Rows are points. To make a cloud, some directions were put in groups of two or more. Within a group, all points are equally far from the middle, so they leave a hole (a ring in 2 directions, a hollow ball in 3). The other directions are filled evenly. Then the cloud was stretched, turned, moved and blurred a little. How many holes are there, and how many directions does each take, smallest first?
In the rows, zero is written as 128.

Cloud (19 x 3)
[[133  85 134]
 [ 73  95 120]
 [101 134  89]
 [133 178 119]
 [155 122 147]
 [152 165 138]
 [ 74  81 118]
 [ 72  82 133]
 [ 89  76 160]
 [ 77 115 117]
 [109 168 114]
 [129  77 149]
 [151 162 106]
 [135 178 107]
 [108  62 149]
 [110 157  92]
 [142 139  99]
 [ 74  99 111]
 [130 178 112]]
Holes: 1 (3)

Cloud (30 x 4)
[[140 141 146 184]
 [150  93 168 123]
 [170 111 129 181]
 [175 117 121  98]
 [175 105 120 176]
 [136 128 186 160]
 [163  91 126 166]
 [152 113 161 174]
 [126 169  94 105]
 [150 126 153 182]
 [133 179 108 134]
 [ 89 131 114 126]
 [151 113 133  79]
 [145 117  58 126]
 [152  96 163 156]
 [145 137 208 131]
 [103 149 140  75]
 [169 145 195 122]
 [ 96 114 126  89]
 [105 124  76 136]
 [164 129 198 119]
 [154  94  72 142]
 [160 176 141 152]
 [109 152 122 164]
 [115 161 124  79]
 [184 109 102 161]
 [100 107  97 118]
 [123 136  60 131]
 [184 115 101 124]
 [176 105 116 174]]
Holes: 2 (2, 2)

Cloud (49 x 6)
[[ 84  90 149  94 129 119]
 [ 80  91  82 122 180 137]
 [153 167  99 158 117 158]
 [166 158 113 119 149  89]
 [161 193 112 175 159 123]
 [142 153 119  94 169 168]
 [168 115 144 167 170 113]
 [106 130  67 127 165 164]
 [151 151 113 110 122  75]
 [168 135 100 106 122 152]
 [128  66 129 100  99 114]
 [ 68 108 138 142 156 166]
 [118  64 119  90 138 142]
 [139 154 108 105 161 182]
 [123 136 171 142 152  79]
 [112 107 181  90 130  96]
 [156  92 162 135  87  75]
 [137 111 140 118  97  73]
 [127 123 132  83  87 153]
 [139  96 116 171 103 102]
 [150 155 114  96  92 172]
 [138 138 106 151  92 123]
 [173 132 132 160 122 162]
 [150  67 107 142 126 104]
 [141 138  89 142 154 179]
 [ 99  91 175 138 151  87]
 [123  99 110 192 115  96]
 [120 126 139  68 153 149]
 [126 149 166  79 124  78]
 [123 135  88 175 132 169]
 [157 172  79 168 148 125]
 [166 180 101 123 160 107]
 [171  96 117 129 147 111]
 [159 105 138 174 123 161]
 [134 121  91 156 191 126]
 [ 80 159  92 107 133 172]
 [107  88 178  91 152 114]
 [ 92 121  91 152 203 177]
 [118 148  96  96 169 158]
 [ 81 180 121  99 146 169]
 [135 139 128 114 173 181]
 [129 161 152  98 141 186]
 [122 194 150 152 128  74]
 [177  82 123 174 144 123]
 [ 93  56 115 110 128 164]
 [102 159  67 105 140 141]
 [ 80  94 129 153 176  68]
 [159 147 114 126 162 176]
 [133 188  70 153 183 154]]
Holes: 1 (4)

Cloud (49 x 6)
[[ 83 166 133 146 103  97]
 [ 96 163 126 156 133  80]
 [109 145 203 103 136 148]
 [132 187 126 133 132  87]
 [115 132 193 140 117 164]
 [125 111  94 183 134 116]
 [ 96 161 112  64 134 156]
 [169 145 140 109  96 126]
 [143 191 181 138 163 125]
 [132 139 109 162  98  87]
 [ 87 151 120 167 108  96]
 [ 85 171 132 155 148  95]
 [110 189 177 144 138 153]
 [108 126 139 115  92 183]
 [ 97 171 156 154 174 113]
 [150 177 121 147 110 147]
 [125 150  72 102 145 155]
 [172 134 125 129 179 176]
 [ 73 170  96 129 158 146]
 [124 177 123  88 180 178]
 [129 117 143 185 160 116]
 [126 152 151 170 112 171]
 [ 78 100 116 121 136 170]
 [127 139 158  94 171 206]
 [106 136 194 129 124 103]
 [126 117 175 101 159 196]
 [122 117 117 149 168 104]
 [159 129 131 123  89 102]
 [ 84 151 132 107  86 119]
 [145 127 161 180 167 122]
 [139  92 157 122 110 188]
 [151 109 122 152 167 194]
 [132 128  85 126 143 198]
 [139 100 183  99 141 129]
 [ 88 121 179 127 110 132]
 [107 112  76 135 141 120]
 [136 186 129 156 138 171]
 [136 184 137 156 160 180]
 [ 81 143 169  84 138 163]
 [141 112 130 197 117 133]
 [ 83 129 113 126 166 117]
 [144 185 189 143 155 145]
 [127 157 166  69 163 183]
 [128 165 111  70 163 155]
 [128 107 151 111 126 206]
 [121 142  79  84 135 148]
 [153 134 205 147 134 144]
 [101 177 112 121 171 189]
 [134 120 192  89 159 159]]
Holes: 2 (2, 4)

Cloud (83 x 8)
[[136 128 125 177 152 138 123 135]
 [222 157 124  89 128  91 152 125]
 [ 99 156  90 140 146 142  80  88]
 [ 50 125 148 122 148 141 130 134]
 [ 97 106 122 129 158 201 174 101]
 [109 140 163 154 145  81 131 103]
 [103 198 142 106 163  88 167 100]
 [130 162 178 189 124 151 203 152]
 [169 126 140 177 152 139 134  87]
 [ 70 179 112 158 162 147  95  48]
 [ 52 163 151 112 169  96 125 155]
 [114 127 151  95 133 105 139 102]
 [146  63  96 127 156 178 145  81]
 [129 140 132 111  99 105  67  86]
 [127 102 127 128 117 153 111  61]
 [108 197 159 142 151 114 135 101]
 [194 104 102 112 148 114  89 116]
 [167 117 121 109 123 117 123  92]
 [ 90  84 128 118 148 134 107  43]
 [129 186 188 162 139 122 169 193]
 [ 92 108 132  91  75 102 147 132]
 [103  98 103  70 159 103  70  69]
 [120  92 137  39 102  96  83 131]
 [131  82 128  70 142  80 100 132]
 [ 85 169 124  74 145  81 126 118]
 [120 160 126 163 128 189 185 129]
 [109 164 158 135 115  81 108 165]
 [102 105  77 128 108 110 110  53]
 [120 147 110  67 105 153 127 161]
 [131 125 118 118  90 194 174 136]
 [128 183 157 102 136 156 184 143]
 [110 148 149 144 188 106 119 136]
 [ 76 186 150 114 127 149 137 135]
 [116 150 146  88  77  65 120 119]
 [120 146 106 129 134 137 119  93]
 [150 138 137 181 172 121 172 113]
 [ 77 119 134  71  61  82 146 157]
 [143 114 120 111 112 182 165  95]
 [103 156 123 168 113 100 151  62]
 [128 145 176 124 120  71 125 141]
 [108 137 155 110 171 107 100  79]
 [140 109 119 102 125  95 124  76]
 [153 117 170  93 108  65 112 140]
 [114 131 121 111  81 151  87 114]
 [ 56 114 149 145 128 136 141 123]
 [139 129 127 125 134 134 193 120]
 [154 117 164 163  84 111 161 170]
 [167 117 109 174 116 133 131 150]
 [112 107 148 165 149 135 125  76]
 [ 73 112 169 103 129 156 132  91]
 [ 71  99 172  60 121 118  85 132]
 [147 151 113 132  99 142 213 132]
 [111 152 136 132 120 102  85 178]
 [ 73 141  98  82 116 138 100  77]
 [146  96  99 118 133 118 148  96]
 [118 146 120 122 162 101 130 126]
 [173 136 129 132 172 102 179  77]
 [148 202 182 127 135 125 201 140]
 [ 73 166 131 103 156 145 135  70]
 [ 75 130 142 113  75 109 121 164]
 [ 82 111 149  56 111 105  97 118]
 [172 144 157 136  85 106 111 102]
 [ 92 134  91 144 143 143  86 106]
 [168 127 110 143 163 132 118  67]
 [128 164 128 137 196 128 157 117]
 [145 140 144  97 129  79 161 165]
 [164 135 109 173 102 147 136 171]
 [155 123 141  74 111  89  67  95]
 [171 112 128 109 109 165 107 145]
 [ 85 157 185 129 126 120 166 134]
 [155 139 120 132 179 116 180 133]
 [110 181 134  87  93 119 140 101]
 [119  60 153  91  84 156 101 169]
 [102 185 148 153 130 152 140  94]
 [118 117 147  98 141 105 139  45]
 [135 167 129 161 147 128 191 159]
 [187 128 153 140  88  88 125 191]
 [ 64 126 163  99 116 127 137 151]
 [121 120 146 115 155 114 146 148]
 [ 70 117 170  53 153 126 107  82]
 [158 103 120 149 153 117 181 100]
 [119 213 155 135 148 145 195 130]
 [105 157 157 168 165  84 128 144]]
Holes: 0

Cloud (94 x 9)
[[141 112 131 122  89 156 139 143 125]
 [153 146 112 142 102 136  73 124 148]
 [104  99 138 116 119 125 113 169 116]
 [ 94 142 147 133  82  86  76 116 146]
 [177  98 117 119 154  94  94 179  99]
 [ 96 189 149 116 121 158 162 134 129]
 [132 108 132  77 171 145 170 221 109]
 [104 145  94 169 101 192 146 143 107]
 [143  87 149 107 188 144 135 177 120]
 [150 128 127 139 121 209  92 165  99]
 [103 148 199 127 178 152 129 160 164]
 [ 82 149 210 155 147 154 151 169 133]
 [ 74 110 200 126 163 183 120 171 157]
 [142 127 159 175 112 102  67 111 162]
 [165 139 149 143  88 122 108 140  92]
 [103 161 126 163 138 110 176 134 175]
 [ 81  90 144 146 106 124  49 147 131]
 [ 87 137 187 196 112 125 118 142 106]
 [119 170 182  99  95 130 120 150  44]
 [100  95  68 140 156 118 111 112 114]
 [ 65 189 150 192  97 179 132 159 150]
 [125 195 218 169  81  95  89 120 119]
 [141 142 130 103 165  91 152 109 139]
 [138 114 157 127 130  86 114 120 111]
 [ 75 161 174 113 113 128 132 137 143]
 [141  79  59  85 189 203 159 186 119]
 [ 73  93 158 141 110  89 120 148  93]
 [121 173 150 102 123 150 105 154  99]
 [106  94 153 122 187 161 174 158 140]
 [ 75 183 166 138 109 142 150 155 162]
 [103  90  94 113 121  84 134 136 116]
 [119 172 155 193 120 117 126 152 122]
 [114 116 118 216  74 119 105 105 160]
 [130 124 167 162 183 108 115 166 120]
 [124 126 108 115  84 102  77  99 155]
 [111 118 105 103 130 131 161 172  91]
 [163 181  97 145  78 118 132 130 104]
 [114 147 181  82 144  72 141 148  67]
 [161 143 184  82 142 108 116 187 169]
 [141 116 134 165 133  72 100 128 158]
 [123 195 151 125  95 123 148  96 144]
 [169 169 112 155  95 187 116 114 132]
 [137 169 180 188 126  86 124 136 100]
 [112 156 165 167 100 152 135 192 133]
 [ 81 149 184 100 159  90 148 149 127]
 [ 70 131 194 117 120 124 123 145 157]
 [ 77 123 121 128  73 127 110 111 132]
 [104 131 142 176 105 144 126 211 110]
 [143  96 146  91 163 144 153 169 134]
 [111 150 188 145 101 119 142 207 105]
 [157 167 115  86  85 121  88  99 117]
 [134 110 173 128 114 134 107 161  46]
 [ 88 159 219 167  79  82 103 162 146]
 [138 165 147 122 122  77 113 116 148]
 [116 137 177  92 121 147  96 121 111]
 [140 106  81 179  98 144 158 168  96]
 [ 87 117  81 131  97 109 151 141  68]
 [ 67 129 157 136  70  83 100 149 146]
 [138 184 167 105  62 136 107 128  79]
 [ 81  71 108 163 155 130 150 166 122]
 [ 96 115 155 174 119 110 146 156 128]
 [ 71 115 162 108 131 133 135 132 144]
 [ 96 147 111 105 113 125 119 147 145]
 [121 115  96 175 105 111  70 135 171]
 [125  97 115 151 116 106 112 159  92]
 [ 73 127 154 156 118  96 166 123 100]
 [134  87  84 169 124 133  84 107 127]
 [ 80 112 126 150 139 118 197 153 166]
 [121 198 203 177 135  88 152 161 124]
 [149 144 128 164 120 126  83 167  73]
 [104  50  76 148 126 118 136 181 120]
 [133 174 172 165  97 142 121 107 138]
 [131  96 108 149 169 126 155 153 125]
 [ 96 189 171 130 112 151 160 164  87]
 [106  72  96 129 143  87 104 170 106]
 [131  89 113 177 120  92 117 100 140]
 [105 111 183  54 129 100 114 159 100]
 [ 89  85  89 201  70 127 107 131 111]
 [ 70 145 153  99 131 128 131 191 106]
 [ 69 155 139 135  89 144 115 105 125]
 [141 122 115 182 119 189 129 113 122]
 [108 115 189 171 145 163 160 176  92]
 [ 96 157 160 157  78  93 108 122 158]
 [105  93 139 178  99 104  85 150 109]
 [154 117  74 136 108 125 100 132 145]
 [164 163 186 126 156 157 126 159 144]
 [165 142  93 142 120 140  96 158 151]
 [124 118 150 111  81 136 114 129 137]
 [ 94 131  88 153 125 116 123 150 173]
 [ 82 140 174 121 111  43 140 140 130]
 [173 129  79 105 135 181 100 132 177]
 [133 153 128 122 100 135 116 168 104]
 [144 129  88 156  81  93 137 126 103]
 [173 156 108  86 175 124 151 161 151]]
Holes: 0

Cloud (94 x 9)
[[135 103 113 132 166 155  55 137 152]
 [137 125  83 135 164 120  69 115 118]
 [118  82 123 110 154  82 133 123 103]
 [163 158 151 111 148 180 119 101 106]
 [179 129 151 117  69  84 148 129 128]
 [133 145 177 121 101 157 176 117 154]
 [139 184 125 128  96 108 114 150 117]
 [132 163 188  84 150 136 133 140 113]
 [149 129 166 119 161  98  73  76 135]
 [158 107 119 109  96 104 129 129  36]
 [119  97 127 124 160 152  82 123  70]
 [136 125 149 116 167  85 175 118 146]
 [163 161 166 139  95  72 182  90 154]
 [120 147 187  61 122 134 128 134 129]
 [ 69 148 162  96 113 130 158  95 122]
 [ 99 141 125  86 121 118 130 122  45]
 [158 180 139 149 123 125  96 118 129]
 [170 128 164 102 145 142  56 124 140]
 [ 94 124 140 114  83 171 124 149  70]
 [ 85 154 140 144  86 183 114  96 134]
 [178 106 163  79 143 143 147 109 136]
 [158 121 171 106 140 149 166  80 140]
 [103 172 149  86  73 144 116 103 146]
 [141 183 173 125 145  90 177  86 151]
 [ 93 196 163 109  92 154 111 118 173]
 [105  91 146 115  69 127 138 110 101]
 [ 87 135 145 114  97 128  68 156  87]
 [ 50 126 157 143  99 107 131  78 140]
 [147 129 136 114  83  77 118  54  89]
 [140 134 128 134 140 194 117  99 105]
 [125 160 202 117 136  90 163 104 148]
 [206 132 121  90 128 111 124 101 150]
 [ 69 134 140 145 184 110  93  85 136]
 [ 99 116 163 155  66 140 136  83 125]
 [118 103 110 167 111 148 125  66 144]
 [165 101 143  70 101 152 150 135  93]
 [ 94 130 136  81 132 112 105 102  62]
 [131 108 141 105  90  80 104 115 140]
 [134  87 121 109 145 185 103  99 119]
 [ 61 128 144 154 103 117 137  61 149]
 [146 126 166 148  51 141  99  88  94]
 [156  66 179 105  83 102 117 106  88]
 [181 152 182 133 132  92  97  63 140]
 [164 134 114  72 138 167  78 168 125]
 [157 149 105 102 104 121  90 162 126]
 [112 192 168 108 104 159 155 143 100]
 [201 122 148 117 113 141  72 125 139]
 [174 125 155  66  93 141 104 149 134]
 [148 112 122  85 160  93 136 151 124]
 [119 111  91 110 153 187  67 117  90]
 [ 53 128 177 143 120 127 116  96 117]
 [ 88 154 155 134 122  76 145 124 101]
 [186 180 125 113 137 102 169  66 141]
 [156 115 183  86  82 106 101 140 138]
 [171 168 185  85  94  88 107 144  77]
 [134 121 139 157  76 160 173  92 110]
 [136 141 198 157  68 105 112  81 130]
 [196 150 170 100 101  97 100  80 157]
 [106 101 103 120 172 114 119  50 125]
 [187 132 121  88 114 148  91 127 156]
 [105 122 117 117  99  86 145 119  68]
 [188 116 143  82 163  84 143 106 133]
 [ 94 140 141 146 154 111 154  56  99]
 [155  95 149 181 122 148 122  96 119]
 [118 145 192 140  73 109 122 117  70]
 [ 61 121 180 141 118 102 120 104 165]
 [110 143 165 156  83 150 118  61 120]
 [180 166 112 138 138 143 129 126 145]
 [145 131 132  87 164 118 137  58  94]
 [ 44 113 160 140 134 121 131  76 139]
 [136 141 159  76 124 175 128 172  96]
 [144 219 140  90  90 107 153 115 100]
 [119 153 162 126  90  67 147 102 157]
 [171 103 102 155 134 112 108  92 132]
 [ 97 131 142 134 124 144 143 160 178]
 [169 152 156 103  61 153 114  77 113]
 [ 63 159  89 135 131 141 172 115 107]
 [140 123  67  96 167 171 116 117 122]
 [ 82 116  92  95 137 116 120 131  65]
 [142 105 167 146 141 134  67  74 132]
 [ 77 123 133 142 142  85 161 108  97]
 [133 160  94  79 105 118 122  82 134]
 [141 147 172 152  79  90 125  40 105]
 [137 129 100  70 163 118 129  79 105]
 [136 193  92  86 115 167  79 128 101]
 [170  87 130 121 107 131  62 122 122]
 [ 88 159 133  96 169 110 171 115 165]
 [177 132 144 134 102 140  61 123 132]
 [136 108 119 136  97 155  47 107 112]
 [162 115 106 142 148 132  72 115 100]
 [ 90 108 155  94 151  81  91 105 107]
 [143 110 121 125 151 186 119 112  81]
 [178 129 157 110 115 119  56 124  82]
 [124  81 180 107  81 138 141 110  80]]
Holes: 3 (2, 3, 3)

Cloud (105 x 9)
[[183 118  97 139  83 160 164 157 110]
 [189 154 113 162 168 175 178 192 119]
 [123 120 148 167 176 104  76 113 126]
 [193 124 121  95 115 136 146 164  90]
 [176 122 124 191 172  98 134 123  86]
 [197 108  94 179 173 137 118 201 111]
 [181 124 135 183 113 123 152  61 134]
 [169  94 107 143 138 143 102 116 165]
 [155 105 176  89 143 117 113 156  95]
 [134 113 144 167 158 139 111 170 172]
 [134 157 137  92  91 167 167 140 115]
 [164 130 125 127 148 161 152 220 133]
 [130 140 172 165 104  98 152 109  70]
 [188 123 161 160  77 139 151 164 112]
 [126 122 197 143 145 133 152 102 131]
 [172 110 107 178 130 166 104 110 155]
 [130 102 128 194 156 130  64 137 115]
 [184 119 168 176 172 121 152 108 114]
 [170  92 147 204 104 154 128  94 106]
 [112 143 143  75  86 108 188  95 158]
 [184 166 116 156 126 129 130  90 100]
 [127  99 140 110 117 136 173 183 113]
 [171  99 130 143 144 156 187 107 122]
 [ 85 100 144 133 143  97 156  99 146]
 [113 155 167 123 134 112 114 153 106]
 [190 131  95 115 160 129 111 147 169]
 [117 137  92 150 154 113 165  74 152]
 [145 115 137  68 108 122 184 114 136]
 [210 174 118 138 150 141 164 125 116]
 [149 140 184 194 117 124 118 100  85]
 [161 106 155 216 158 121  92 121 129]
 [191  95 117 207 145 118 125 160 105]
 [142 162 128 110 111  75 165 104 151]
 [135 117 117 176 124  95  86  55 138]
 [139 133  88 171  92 117 183  78 135]
 [165 102 162 158 123 126 110  76  72]
 [166 113  78 210 142 131 111 176 118]
 [177  86 123 123 166 164 136 183 128]
 [117 134 173 103 124 119 182 150 111]
 [205 136 111 180 139 124 106  98 142]
 [190 145 178 182  83 126 145 116  95]
 [229 114 120 172 131 134 128 140  94]
 [178 117 180 151 172 121 147 108 123]
 [127 125  85  69 104 123 151 149 137]
 [ 92 101 169 118 105 133 162 114  77]
 [ 53  95 116 140  62 110 129  89 134]
 [118 109  86 123  64 109 123 128 119]
 [109 169 116 132 119 109 165 147 109]
 [157 132 141 147 167 140 116 202 165]
 [122 126 125 108  58 137 126 135 156]
 [129 114  58 198 101 135 130 118 138]
 [209 122 140 173 197 144 104 144 111]
 [182 109 128 195 135  99 116 140  68]
 [127  75 168 131 101 123 101 153  97]
 [114 122 113  56 112 113 164 114 143]
 [152 132  64 124  96 147 140 138 102]
 [120 161 132  90 128 123 115 130 189]
 [143 138 175 130 159 110 172 141 139]
 [ 99 157 150 108  74 145 156  84 138]
 [104 124 129 162 139  88  86  91  87]
 [100 146 115 105 127 143 106  95 147]
 [141 110 113 177 155  77 121  87 143]
 [110 122  81 104  81 121 130 158 142]
 [ 91 139  77 175 109 141 161  70 130]
 [116 132  68 153  83 124 179 121 129]
 [106 161 111  99 149 123 146 133 190]
 [116 128 160 130  87  96  86  62 147]
 [162  96 187 122 136 119  99  99 117]
 [156 130 107 182  78 139 176  75 128]
 [209 117 100 179 111 134 123 119 128]
 [171 110 134 137 176 152 124 102  95]
 [129 120 101 200  80  91 131  83 126]
 [ 97 119 148 208 112  96 118  68 117]
 [148 127 105 160 143 110 114 152  58]
 [169 121 185 115  86 132 129 146 158]
 [194 127 127 155 170 143 113  94 112]
 [141 149  83 123  87 159 186 121 106]
 [ 94  96 164 111 117  82 117 117  85]
 [142 148 158  99 135 105 147  80 177]
 [156 143 146 101 106  71 141 103 164]
 [158 163 113 106 102 167 173 145  99]
 [153 144 113 171 141 124 114 105 200]
 [159  66 135 156 140 162 133 128 122]
 [150 174 125 167 139 133 156 169  99]
 [ 74  94 110 102 101  87 100  93 107]
 [146 146 119 111 156 134 171  84 161]
 [ 97 149 118 133 162 119 106 100 174]
 [165  80 171 116 118 129 155 136 134]
 [158 160  72 144 125 138 119 116 106]
 [127 122  65 123 120 123 153 179 148]
 [145 165  54 171 149 144 147 154 154]
 [ 91 130 116 174 123 154 145 130  85]
 [ 87 101 136 125  83 137 158  46 139]
 [161  99  69 175 136 116 104 105 146]
 [ 69  86 146 115 117  75 122  83 126]
 [209 105 144 187 139 139 141 169 135]
 [187 124 125 221 148 164 101 156 102]
 [150 139 153 127 163 164 159  95 135]
 [129 129 178 158 119 123 142  89  62]
 [ 95  94 132 108 122  80  78 130 132]
 [180 122 112 177 152 183 189 158 121]
 [109 144  93 165  67 119 158 128 142]
 [167 152 102 172 112  87 102 142 142]
 [187 123 178 165 123 111 157 161 139]
 [125 131 181 175 102  86 113 103  82]]
Holes: 3 (2, 3, 4)

Cloud (107 x 9)
[[140 159  83 141 147 158 121  93 100]
 [108 129 183 100 102 173 181 158 126]
 [150 155 112 150 134  80  93 184  91]
 [ 58  57 138 156 141  76  80 170 139]
 [170 139 102 160  87  93 150 116 114]
 [131 100  87 107 158 122  96 133 121]
 [129  78 136 100  94 118 164 123 130]
 [116 107 106 142  91  84 144 109 126]
 [114 139 140 154 109  81  96  93  74]
 [155 137  97 158  90  67  84  93 109]
 [159 177 159 109  75  88 113 102 106]
 [ 73  77 143 166 108 115  84 113 135]
 [143 185 113 126  85 145 160  79 117]
 [137 182 113 111 103 101 129 131 191]
 [ 97 125 130 133  68 131 150 117  53]
 [106 163 137 108 132 186 152 147 162]
 [112 111 160 116  84 110 148 179 137]
 [ 90 109 120  82 139 122 112 131 193]
 [ 78 149 101 161 137 131 105 188  63]
 [152 129 179 194 138 136 164 116 103]
 [159 157 129 140  67 122 140 143  68]
 [ 74  77 163  92 122  63 123 129 131]
 [ 95 119 123 168 173  94  78 101 183]
 [119  96  81 134 130 114 163 109 180]
 [ 87 165 193  76 139 165 130 104 102]
 [101  85 141 118 112 120 173  96 116]
 [109 110 149 150 143  77  99 110  89]
 [ 66 148  90 145 109 167 135 134  97]
 [125 159 156 184 145 142 131 103 118]
 [135 125 119 127 141 146 133 102 193]
 [101 115 129 142 152 124 119 102  80]
 [179 157 115 171  82  75  90 148 115]
 [112  78  98  93  78  78 111 123 126]
 [102  97  80 124 113 137 117 203 112]
 [ 82  73  75 169 152 133  61 135 155]
 [122 157  84 157 132 139  65  95 136]
 [ 83  95  69 157 100 148 116 170  92]
 [129 149 109 142 125 119  52 131 113]
 [151 191 134 161 133 130 140 179 162]
 [ 78 109 147 108 126 121 161 166  76]
 [125 112 109 119 189 136 110 173 118]
 [116  78 117 123  93 154 152 172  34]
 [118 121 154 133  91 147 156 187 129]
 [ 74  99 114 140 200 123  81 163 121]
 [123 110 141 140 137  82 172 155 127]
 [112 119 121 130 108 143 154 111  43]
 [114 169 160 104 101 144 189 170 100]
 [ 74 115 152 157  59 137 104 117 103]
 [102  94 107 122 139 164 137 193 139]
 [121 168 124 109 159 151 106 119 171]
 [ 86 137 169 190  71  94  90 131 100]
 [145  92  95 157 157 136 139 127 167]
 [ 80 118 104  84 140 108 134 162 151]
 [106 107  90 104  98 159 142 171  58]
 [105  99 164 122 148 120 153 179  48]
 [ 90 109 152 118 111 135 159 214  58]
 [117 112 116  65 103  64 114 129 119]
 [135 169  88  74 124 112 120 115 116]
 [171 165 111 169  77  93 110 122 137]
 [116 119 130  95 134  89 104 156  62]
 [ 78 118 130 125 175  92  71  95 133]
 [ 48 128 174  82  88 139 109 152  97]
 [171 120 109 128 181  83 126 149 184]
 [100  69 115  78 105 110 107 119  96]
 [ 68  94 134 191  75 103  84 155 118]
 [ 54  96 171 113 118 129 103 181 107]
 [131 142 133 117 114 111  63 115  79]
 [162 124 130 134 168  74 153 164 141]
 [ 95 131  86 173  86 106 100 130 145]
 [134 148 140 165 127 172 128 102 104]
 [ 84  90 111 161 128 129  95 111 173]
 [123  97 186 104 129 104 163 152 154]
 [132  99  60 131 146  85  63  94 141]
 [ 68 174  91 152 122 170 121 124 106]
 [ 79 161 149 143 171 155 113 146 157]
 [ 93 103 109  91 157 162 134 159 156]
 [113  99 115 109 162  78  97 163 107]
 [ 98 129  93 182 115 173 134 155 158]
 [124 174 154  94 110  97 110 124  71]
 [158 161 164 118 126 129 125 122  92]
 [118 145 167 151  74  70 166 120 137]
 [140  93 136 111 112 163 204 153 111]
 [107  91  96 103 135 127  91  89 106]
 [ 71 112 156  56  78 157 154 142  91]
 [115  90 121 112  93 124 160 112 172]
 [134 116 130  93 162  62 121 122 157]
 [ 60 103 144 122 157 155 165 160 142]
 [137 146 164 155 126 107 146  89  86]
 [132 149 145 173 110 137 110  90 117]
 [119 120 141 148  59 106 122 111 168]
 [147 107 117  69  93  64 125  85 124]
 [128 176 143 104 139 175 126 111 118]
 [102 108 151 128 122 116  76 156 132]
 [104  88 150 153 117  77 140 186  74]
 [132 176 151 136  99 128 119 159 122]
 [118 164 114 103  76 149 129 138  70]
 [ 72 109 130  62 101 111 124 158  83]
 [147 144  96 134 172 127  82 140 141]
 [100  99 145 183 170 152 139 144 124]
 [ 76  93 110  58  87 146 134 126  93]
 [117  85  75 172 134  81 120 146 140]
 [106 166 193 130 121  96 120 109 172]
 [148 170 131 122 107 145 164  61  88]
 [117 142  98 178  99 137 112 143  48]
 [ 66 116 169  83 151 142 146 132 155]
 [117 141 163 144 176 118 114 143 137]
 [112 193 130 100 113 141 106 129 108]]
Holes: 2 (2, 3)
